Each wall is flat, endless, passes through zero and stands at right angles to its row. A trip goes straight from one point to another. List the walls that it crosses, first one first.

Walls:
(1): [ -5.1 -21.6   0.7]
(2): [15.6 13.4  2.5]
(3): [-6.2 -6.4 11.7]
Trips:
[  7.0   6.7 -37.8] to [-14.9 -24.9   3.6] => 2, 1, 3
[ 26.3  -8.8 -27.8] to [-54.9   7.0   4.8] => 2, 3
[ 33.3   6.5 -29.3] to [-10.8 -14.0  -1.1] => 1, 2, 3
[ 16.6  14.0 -23.6] to [  9.3   9.5 -11.1] => none
[16.1 26.1  0.7] to [-10.0  -2.1  17.9] => 3, 2, 1
[ -6.4  17.5 -24.3] to [-44.4  29.5  11.2] => 2, 3
[ 14.3  -4.9 -21.5] to [ 5.9 16.9 -5.8] => 1
[13.5 -1.0  5.3] to [ 17.0  14.4 -12.9] => none

Walls:
(1): [-18.3 -22.9 -13.1  -5.1  20.7  -6.1   8.7 -31.3]
(2): [-32.0  -5.3 -29.3  22.0 -40.8  -7.8  -3.0  -9.3]
(3): [ -3.6   0.0 -11.0  15.3  24.0   6.7   4.7  -9.6]
(4): [-19.6  -5.5  -1.0  -3.7   9.9 -25.5  10.5   8.5]
Trips:
[ -2.8   2.6 -29.1   5.2 -33.8   0.5  12.6   3.9] to [-28.7   1.9 -18.5 -25.6  12.2 -12.2   8.2  10.3] => 4, 1, 3
[-14.6 -32.8  -4.3  -9.7   4.5  -2.6  -1.9 -13.1] to [  4.5 -22.8  41.0  24.7 -13.2  39.4 -18.3  13.7] => 4, 3, 2, 1
[ 47.5 -24.4  -7.7 -22.3  22.5  21.7  -6.0  -2.8] to [  4.7   8.1  -8.6   5.3 -16.4 -13.8  14.1 -13.7] => 3, 2, 4
[ -6.6  43.0 -24.7 -15.8 -13.9  25.1  -9.0 -48.6] to [ 22.1  33.7  13.1   0.2 -14.3   6.9  -4.1 -20.5] => 1, 3, 2
[-11.3   8.2  24.6  17.1  24.4 -10.6  -2.4  38.7] to [-16.4  29.2   8.4 -20.3  -3.8  -3.2  14.7  -8.6] => 3
[ 10.6 -17.2   7.6 -40.9  -0.3  12.0  16.4  -2.7] to [ -8.6  21.2  10.0  -0.1   3.3  28.2 -25.4 -15.4] => 1, 3
[ -2.4   6.7   5.2 -56.3  14.2 -18.8   3.8   0.7] to [-17.8 -37.6   7.0  25.9 -10.8  -2.9  -9.4 -13.1] => 2, 3

Walls:
(1): [-14.5  20.7   7.3  22.1 -10.9  15.4 -22.0  11.6  -5.9 -18.8   0.3]
(2): [ -2.3 -38.9 -15.0   1.5 -28.0 -14.1  -2.3  -8.8  25.0   2.8  21.0]
(3): [  4.7 -16.8 -16.1  -2.3  10.7  -0.5  -5.9 -15.7 -42.5 -18.1 -19.3]
Trips:
[ 15.1  28.4  -1.9 -51.6 -25.2  -8.5  24.2   0.0 -41.9   1.6  -3.0] to [ 27.0   2.1  11.0 -13.7  20.9 -32.1   2.5   1.2 -15.6  -0.3 -32.9] => none
[ -7.6 -30.3 -31.4  -6.9  47.8 -14.0 -28.1  14.1  13.5  -5.8 -29.3] to [ -7.4  29.3   3.0  13.0  54.2 -29.2 -22.8  -4.9   5.8   3.8  12.1] => 2, 1, 3
[ 22.6  -8.9  -5.1  -5.8 -12.9  34.3   2.4  30.9 -12.6 -11.6 -26.2] to [  5.6   0.1   9.0  12.8   0.9 -27.7  14.2  13.8 -46.3   2.8   4.4] => 1
[ 20.8 -32.5  32.3  -0.4   8.3   3.7  11.9 -32.6  19.0   7.8  -5.1] to [ -1.8  25.5 -24.0 -15.4   9.5  -2.2 -19.7 -18.1   2.1 -22.0   2.9] => 3, 2, 1
[ 38.3  24.7   8.1  -2.9  31.0  19.8  21.2   4.4 -19.8  -4.5  12.9] to [ 14.2 -17.3 -15.3 -14.5  -6.5  -0.1  26.2 -10.0   7.3  -2.6   4.9] => 2
[  5.4 -28.4 -37.8  -8.8  -4.8   5.2   6.7  -8.5  -4.9  12.5  -0.5] to [-26.7   3.6  -7.5 -19.2  -4.8  -6.0  -3.5  13.0  -7.1 -23.9  11.1] => 1
[ 47.6   0.2 -13.6  16.6 -10.3 -18.0 -19.4 -11.7  11.6  21.3  -1.8] to [  0.3   0.5  -5.1  25.0  26.4 -16.3 -11.9  18.4 -17.6  26.1  32.1] => 2, 1

Walls:
(1): [ -5.8 -22.0   5.3   5.2   2.4   2.8   9.3  16.4 -25.3 -10.2  37.2  20.6
 -46.9  20.7]
(2): [  2.4 -16.6  -0.8  -7.3 -16.0  19.0   2.2  21.0 -21.5 -10.5   5.3   3.6
   4.1 -16.5]
(3): [ 16.5 -10.0  21.2 -16.6 -10.4  12.6  -5.9  34.7 -13.3 -22.6  -3.2 -10.9
  22.7  19.6]
(4): [-18.4 -47.9 -11.0  36.2  -3.7  20.0  20.3 -12.6   5.1   2.4  19.6  18.5
   9.7  19.1]
Trips:
[ 37.4  -9.9  -2.2 -38.6 -11.0 -21.6  29.2 -30.0  40.7 -37.3  14.3  -8.7
  19.8 -25.9] to [  0.7  48.5  11.5  27.5  13.5   4.4  18.7  -7.4  -4.7  21.0  -1.3  -0.8
 -30.6  -3.8] => 3, 1
[ 11.5  34.0  14.9  19.1   3.7  -2.9  -9.8  -8.2  38.5   5.9 -23.3 -20.8
 -12.4   5.3] to [-27.4  -3.5 -24.9  16.4  16.4  28.4  -8.5  18.6   3.1  24.8   6.6 -16.2
  20.9 -26.5] => 4, 2
[-19.0 -17.4  16.7  16.4   9.8 -16.9   5.2 -19.3  14.5  -0.8  14.3 -33.7
  -6.3 -19.9] to [-34.2 -10.2  -9.0  14.5 -12.5 -33.5  33.1 -11.9  -8.0  25.7  13.6  18.3
 -16.4 -31.3] => 1
[  8.6 -29.8   4.6  12.9 -23.8 -14.2 -24.7  28.3  11.4  25.1 -24.8   8.6
   1.6  12.8] to [  7.2 -37.2  -8.5   5.5  35.1  22.2 -17.0 -10.3   5.8   0.1  -7.1  14.9
  -7.9  -4.3] => 1, 3
[ 17.9   6.9  26.2 -21.9  29.8  -0.6  -4.5 -28.4 -25.0  26.9  14.9   0.8
  18.3  -9.8] to [ 45.2  21.8  10.8 -11.8 -44.1 -13.8 -35.8 -15.2  -1.0   1.4   8.2   8.6
 -10.9 -23.4] => 2, 3
[-26.5  14.8  -8.2  -4.4  12.3 -23.7 -24.8 -21.1  40.5 -14.6 -25.4  -1.5
  13.3 -29.5] to [ -4.1  12.9 -27.2   8.9 -25.8  -9.8   2.9  18.3   0.6  28.8   2.4 -34.1
   1.7 -24.2] => 2
[ -5.4   2.3 -21.7 -15.3 -10.2 -12.4  -6.0  21.5  14.3  -6.8 -10.7  -1.9
   4.8 -15.5] to [ 36.1  -9.7  -8.1 -10.1   4.6 -10.7   9.5 -19.1  16.7  -8.7   5.9 -44.9
  17.3 -11.7] => 2
[ 27.2   8.9 -13.3  20.5   4.7 -10.1   9.2   4.7 -14.6  -9.6  -4.4  26.9
  13.9 -11.6] to [ 20.2 -11.7   6.4  -8.2 -12.5 -10.9  10.7 -32.6   4.3  22.2  -1.5 -27.5
 -43.2   0.4] => 4, 1, 2
[ 13.2  23.1   3.3  -7.9  -1.1  21.7   6.4  13.8   0.8 -18.8   7.2  -2.3
 -13.4 -12.9] to [ 29.5 -10.6  -7.0  -6.9   7.1  12.8   0.8   5.8  -2.8  -9.9 -10.0  -2.4
  23.3  18.9] => 1, 4

Walls:
(1): [-21.0   9.0  37.2  15.1  14.3 -25.8 -24.8   5.0  19.9  10.6  10.0   1.2
 -23.6   4.0  12.7  -1.8  -9.1  -4.6 -31.9 -25.4]
(2): [-12.2   8.9  -3.5  12.8  -2.2  -7.8  -9.3  10.7 -32.8   3.4  13.8  33.6
 -31.7   1.3 -20.8   6.5 -24.0  15.0 -25.2  -2.9]
(3): [-16.6   6.2  21.9 -16.9 -10.9 -31.8  -7.0 -11.3  15.4  26.9  18.8 -26.4
  13.7  14.6 -19.1  28.7  15.3  -4.5  -8.0  11.8]
(4): [-10.1  -3.2  31.7  -7.5   4.0 -11.6  16.4 -20.8 -14.7  18.9 -14.9 -16.7
 -31.5  16.2  30.4  12.7  14.6 -26.3  29.5 -24.4]
(5): [-23.4  12.1  -9.9 -13.9  10.3  24.2  10.3  14.2 -18.8  -7.3  13.2   3.0
  41.4  16.1  -4.5  11.6  27.3  -2.2  14.2  -9.1]
(6): [ -0.6 -16.7   1.7 -10.6   4.5  -2.9   9.5  19.7  -9.2   6.4  17.7 -21.0
 -34.4  10.4   3.3  18.3 -13.0 -20.8   3.8  -1.8]
(7): [ 25.1   5.3  29.7  -0.3   5.0  -2.7  -6.3  -0.4  13.1  19.1   2.7 -33.5
  -9.1 -48.0  19.5 -46.0   8.4   2.2   3.7  -4.2]
Trips:
[  1.1 -22.7   2.5 -21.0   4.4 -36.7 -18.7 -30.6   8.8   1.4 -29.0  10.3
   9.0 -27.8 -26.1   1.5   2.5  -1.3 -18.2   5.1] to [  9.2 -11.1   0.9   4.9  -7.8 -25.1 -12.4  -0.5 -15.2  -2.4 -29.3   7.7
   9.0  35.6 -38.0 -11.0  25.2   2.9   6.2  -7.0] => 7, 2, 1, 5, 4
[-10.4  12.2  18.5  28.3  -2.2 -28.3  24.2 -16.5  18.0 -15.0  32.5 -19.9
 -11.5 -18.4   8.5 -34.7   7.8 -20.7  20.7  27.5] to [  8.0 -13.9 -11.6  -3.5  -7.5 -32.1  -7.2 -18.8 -15.4 -10.8 -11.0 -28.8
  -1.7  -4.8 -42.9  19.0 -20.6 -23.4  32.7  16.1] => 1, 7
[  4.1   7.5   2.5  16.5  -2.9  -9.1   6.1  -5.0   5.0  -5.7   0.2  -4.9
   3.3   1.0  -9.2 -18.0  21.6 -18.7  10.3   2.7] to [  0.1  27.4  28.1  13.5   1.4  -9.4  -5.7  12.5 -36.5 -45.1 -23.8  23.0
  -8.1  -6.4   7.1 -11.3 -17.4 -15.9   7.9  -4.5] => 3, 1, 5, 2, 7

Walls:
(1): [  7.1 -24.8   6.3  -4.9 -31.9   3.6 -15.9  -1.2  -8.7  11.8 -17.0  -1.0
   1.4 -34.2 -30.7 -11.5  25.4  -2.4 -24.9   0.9  -5.9  10.7 -11.5 -19.1
  -1.3 -19.1   8.5 -28.3  -9.6 -11.7  -6.4  17.8]
(2): [ 11.1  -3.0  13.3   4.1  -1.8   3.0  -3.7 -16.4 -28.0  12.3 -27.3  -1.6
  -5.7 -17.8  -5.3   0.5 -12.0 -13.0   8.0  -8.3   3.4  -4.0 -16.5   0.0
 -12.5   0.2  -6.2 -17.5  -7.9 -20.8  -7.8 -19.5]
(3): [  6.5  10.7 -10.8   7.6 -13.6  -1.1  28.2  63.1  -2.8  15.7  33.8 -17.4
  -6.8 -25.5   0.3 -28.5  11.0   7.5  -7.2   5.0  -5.4   8.4   1.2 -24.6
 -10.9 -31.4  -3.7  11.7   5.4  10.9  28.5 -13.1]
(4): [ 19.7  -0.2  -9.5  11.8 -25.4 -26.3   1.2 -11.7  -5.0  15.2  -3.9  10.2
   1.9 -51.8  16.2  36.3 -30.1   0.8 -10.9   5.4 -14.9 -28.1  10.2  -0.1
  24.5  -3.1   6.4  10.6   1.9 -22.8  26.9 -11.0]
(5): [ 22.4  30.1 -21.3  26.9  17.0 -13.8   7.9  18.8  27.1  11.1   0.2  35.7
  22.6   5.7 -10.4 -30.3 -22.4  -0.6   5.8 -11.2 -13.2  19.2  31.2  -4.5
 -13.9 -19.9  14.5 -25.5 -38.0  14.9   5.7  49.3]
(6): [ 11.0 -44.0  46.3  -2.1 -12.9  -6.9   9.4  -8.8   4.2  19.8  -3.3  -1.1
  -0.2   0.8  -6.8 -12.3  -5.2  -8.0  12.5 -30.2   2.3  -0.2 -17.1   3.0
  -7.7  -8.7  -6.7 -15.5 -59.6 -12.9 -12.3   9.9]
(7): [ 22.3 -10.0 -27.4  31.8  -4.3  -4.5  23.6 -14.5 -24.6  14.4 -11.2  26.0
  -0.7 -28.0 -12.5  -6.3 -12.4  29.4  18.9   0.0  12.9  21.1  -2.0  17.1
  13.9  -0.6  22.8   0.6   6.1  -2.7  24.0 -49.1]
(8): [-26.0 -17.8 -12.1  26.1  -1.4   7.9   0.1  15.9 -35.7 -43.1  13.9  -1.0
 -25.6   0.2 -15.2 -21.9  -6.4 -15.1 -13.9  11.9 -14.6 -10.6  14.0  -0.2
  42.8  18.2  14.3   2.7 -40.1   8.2 -13.4 -37.7]
Trips:
[-17.2 -18.0   9.9   6.5  13.2  24.4   1.1  -0.7 -12.1  -4.8  19.5  -6.8
  12.0 -15.0 -23.1  22.3 -18.3  15.8   1.1 -16.1 -31.5  25.5  12.8 -28.4
  20.3  20.2 -14.9  15.2  13.0 -33.5  -1.0 -30.2] to [-17.8   9.0  29.2  28.6 -17.2  -4.6 -13.0 -22.0 -26.6  -0.9   9.5  30.0
  21.5 -31.3 -10.4  33.8 -28.9 -27.2  15.3  -8.4   4.4   1.3   8.5  -0.2
   9.0  -8.6  14.9  19.1  24.0   0.2  -5.4  -6.0] => 3
[  7.3  35.3  15.8  -5.3   7.5  16.2  -7.4  -9.9  34.2  -7.6 -16.7 -18.0
  -4.0  -8.2 -14.1 -21.4   4.0  22.0 -24.3 -29.7   3.6 -12.8 -15.4  29.7
  -2.4   8.7 -20.8  23.5 -20.6  20.5  -6.1  16.8] to [ -9.9  15.0 -19.5  -2.2  -7.6  28.8  16.0  -7.6 -27.7  23.7   1.9  -4.5
  10.0 -13.3  -3.8  -5.3  12.3  14.8  12.4  35.5   3.4   1.7   5.5  -4.2
 -21.0 -13.7 -16.3  -9.4  -6.9  21.2   1.2   1.7] => 3, 1, 6, 2, 7
[ 46.0 -23.4  35.0  -7.6   1.3 -14.6 -10.9   7.6  12.2 -20.2 -12.2  -3.8
   9.9 -45.2  18.1 -15.5 -12.5   6.1  20.8 -27.4   5.2   6.2  18.2 -14.5
  29.8 -18.8  -5.7   6.8 -17.7   0.4  -8.8 -13.2] to [-52.1  20.4 -14.8  34.2  13.1  -9.8  16.3  12.6   3.0   1.2  10.6 -23.0
  -1.0 -12.4  -8.1  14.2  -2.4  -4.3 -43.0  -4.1   2.0   1.8  -4.8  26.8
  -1.9  -5.6  16.2 -29.0  17.1 -22.9 -18.4 -47.7] => 5, 6, 1
[-44.4  23.0 -18.2 -20.3 -15.8 -23.7  -6.9  -3.6 -29.8  13.1  -3.3  19.9
   0.7 -22.4 -30.5 -27.1  12.0  58.5   5.4 -13.6  -1.8 -15.4  -0.2  -2.7
   6.7  43.6   4.3  37.3  17.3  -6.7  17.8  15.8] to [ 14.9  -9.5 -14.4   0.8 -18.5   1.8   6.4 -10.1 -44.2 -10.1 -12.9  -3.6
   8.1  -6.5 -13.3   6.4  32.6 -33.0 -38.8   2.6   7.1  -5.0   3.9  11.9
 -22.8 -15.1   7.0  -0.1 -24.7   2.8  24.2  -5.9] => 2, 6

Walls:
(1): [ 35.2  -2.4  -8.3 -12.5 -20.9   2.2   5.3  -0.2 -27.0  15.2  30.9 -29.8
 -41.2   3.3  15.0 -17.6   8.3   5.4  22.5 -20.1 -12.8  20.3   5.0  12.9
   4.5 -12.6  20.2  36.7  11.6 -11.5  14.9   5.8 -29.8  23.2  -7.7   6.0
 -11.9  15.4   1.6   7.3  18.0  30.7   7.0 -25.0   3.6  30.4  13.8  37.6]
(2): [  2.9   7.2  -7.6   1.3  -3.8 -24.5   6.4  -2.8  37.8 -20.1  21.7  12.8
 -33.1  -9.7   8.8 -16.4 -20.9 -38.7 -32.8 -27.3 -26.3 -11.5 -34.1 -14.5
  -3.1 -16.2  21.3  -3.1 -15.4  36.9   4.8 -12.5 -21.3  -5.3   0.6  -0.1
  12.1   4.7  -7.3 -62.9  15.5 -18.2  21.8  28.6 -17.4  -6.2 -18.5 -10.5]
(3): [-18.6 -14.1  28.7   9.9  15.2  13.4  15.3  -2.5  40.5  -9.2   2.9 -28.7
 -16.8 -10.4   4.4  -2.5   4.2  22.5  16.4  59.0 -23.3  -6.2 -13.9 -32.7
  11.8 -31.9 -16.1  -8.3  -2.1   4.9 -10.5  15.7 -36.4  20.0  22.2 -14.0
 -22.2 -13.6 -11.8  -0.7  19.8  10.1 -25.5 -11.6 -35.6   3.5   8.7  17.4]
(4): [-16.3 -19.4 -13.1  17.8  -3.5  23.9   1.8   1.7  -5.0 -18.3  16.2 -14.3
  -1.9  -8.2  -6.5  -0.1  -9.1 -11.7  -4.6  39.9  20.0 -29.6  15.1   3.6
  24.9 -10.8  -1.0 -11.9  16.1  11.2  31.4 -20.4 -15.8  27.5  -6.1   4.8
  -4.0  21.5  -4.7  13.5   0.2   6.5  14.2  16.2  -6.9 -11.1 -35.4  -5.7]
Trips:
[-71.0   2.7 -18.6  21.0  -5.1  24.0  22.9 -27.1 -32.5 -12.7 -16.4  -4.0
 -20.3  -1.7   8.7  16.7   2.1   5.5 -15.2  39.0 -14.8  -4.1 -11.3  18.0
   3.5  35.8  -1.2 -30.1 -43.8  -8.2  26.2  -0.6  37.5  -9.2   7.2  -1.3
   1.6  22.9   2.1 -15.2  -9.2 -15.6 -10.4  14.4 -21.1 -21.8  46.3 -17.6] to [-16.9  -5.6  11.4  42.3  26.5 -21.2  14.8  14.3  -3.6 -17.7   8.5   8.3
   1.0   5.6  14.1   8.7  -2.7 -24.0  -7.8  10.6  -2.7   2.3   5.9 -15.6
  -9.6 -28.7  -4.5   3.6  30.3   2.2  17.9 -18.4  33.7  11.3  -4.5  13.5
  12.3  31.0  -0.2  -3.7  -8.4  -2.2  11.8  -2.0   2.2   1.9  -0.1  10.0] => 2, 3
[-11.6  16.2   3.8  -3.0  22.3  11.3   7.6  -8.0   3.2 -18.8  14.6   2.7
 -10.5  -5.6  10.3  20.7   9.0  -3.8 -11.5  10.9 -25.3 -21.1  -1.7  22.7
   7.6 -13.3 -32.1 -21.5  -3.4  -4.7 -26.4 -11.2 -37.2 -10.2  20.3  22.5
  10.7 -34.4 -13.5 -13.1   8.1  -3.3  18.1  19.6 -13.3  13.2 -38.3  13.8] to [  7.4  -8.1 -17.0   8.7  -7.6  23.7 -15.4   7.5  21.9 -25.8  38.7   1.7
  -3.7  36.0  18.4 -53.9  -7.3 -13.5 -45.2   0.9 -22.3  20.7 -16.4  19.4
  12.1   7.4   7.1 -21.1 -22.3 -14.5   9.2  24.7 -19.8   8.2 -11.1 -26.5
 -14.6  23.5   9.8 -13.4  -1.1 -16.7 -38.7  27.7  -7.6  -5.4  24.0  16.4] => 1
[-23.4  11.6  20.3  15.6  30.0   9.3  -4.4  19.9 -34.2  23.9 -34.7  -3.3
 -12.7   2.2  31.8  -7.5  -8.7  20.8 -28.0   9.8  18.8  -0.8   9.4  27.7
 -14.9  32.5 -12.4  22.2 -21.5   5.8  -3.8 -11.2 -26.3  -6.2   2.3   4.9
   7.6 -33.9  31.7   8.7   4.1  33.7  25.3 -11.9 -10.0  20.6 -21.1   0.3] to [-20.6  13.4 -21.6  13.2  24.2   8.8  -6.9 -14.4 -26.8  26.0   9.1   5.1
  -8.1   5.9  27.0  -1.4  15.6  10.2   2.2 -16.2   2.7 -18.3  -7.3  19.4
   4.9  22.2  -5.6  40.7  27.1   3.1   6.2  -4.2  34.0  -6.2 -12.9 -31.1
  -3.0  -5.0 -19.4 -47.8  32.0   3.9 -19.6   4.9 -14.5 -26.0  -7.7  15.5] => 2
[-15.8 -24.0  22.6  19.0 -22.7   5.7 -30.6 -19.5   7.4  -4.0 -23.0 -16.0
 -17.1 -21.7  -9.3   0.6 -18.2  20.4  12.5 -11.7  27.3  -7.0  -2.8  -4.8
 -27.8   5.9  -3.0   5.9 -57.3  14.9  -3.2  14.3 -35.6 -29.6  12.5  17.3
 -31.8  26.6  10.4   0.5  23.7  -1.2   6.7   7.6 -24.6  -1.2  31.7 -48.2] to [ -0.5 -28.1 -28.7 -28.2  -7.3  -4.9 -31.2 -12.6  30.7 -24.3  15.9  22.4
  22.3 -12.3 -26.3   7.0  35.4  18.5   2.4  12.3 -24.2 -20.0   1.2 -10.2
  -5.4  35.9 -15.6  -7.8  13.4   7.5   8.4   7.4  14.4 -11.6 -29.7  16.1
 -30.8  34.4  -3.4  -2.2   9.7  -5.2 -18.2  10.9 -32.6 -23.2  18.8  -1.4] => 4, 2
[-12.5  -3.4  13.6   6.5 -33.0  15.7 -19.8  18.2  10.8 -16.7  -3.9   7.6
 -10.4   3.7 -23.0  -4.3  -2.6  49.6  22.0  -2.6 -15.8 -37.3  12.7 -13.7
 -16.0 -10.8  -7.8  17.5   5.0  11.0   4.1  14.0   3.3 -38.2  -3.6  15.7
  30.6   4.8   8.6  -7.9   3.5 -40.6  -9.9  -9.5 -25.7  -3.5  29.0 -37.0] to [-18.9 -12.3  -2.8 -17.2   1.2   9.7 -25.6 -34.1 -11.5  17.9   2.8   0.6
  18.0  19.0   3.7 -10.0  10.5  25.7  12.7 -11.9 -21.7  38.0  18.2  -8.6
  -9.9  -2.2   1.0   9.0  12.8  18.7 -17.9  -6.8  31.7 -18.1 -13.6  -0.2
  33.3 -22.1  13.6 -18.4 -15.0  -7.0   8.8  15.0 -10.8   4.9  -2.4   7.8] => 2, 3
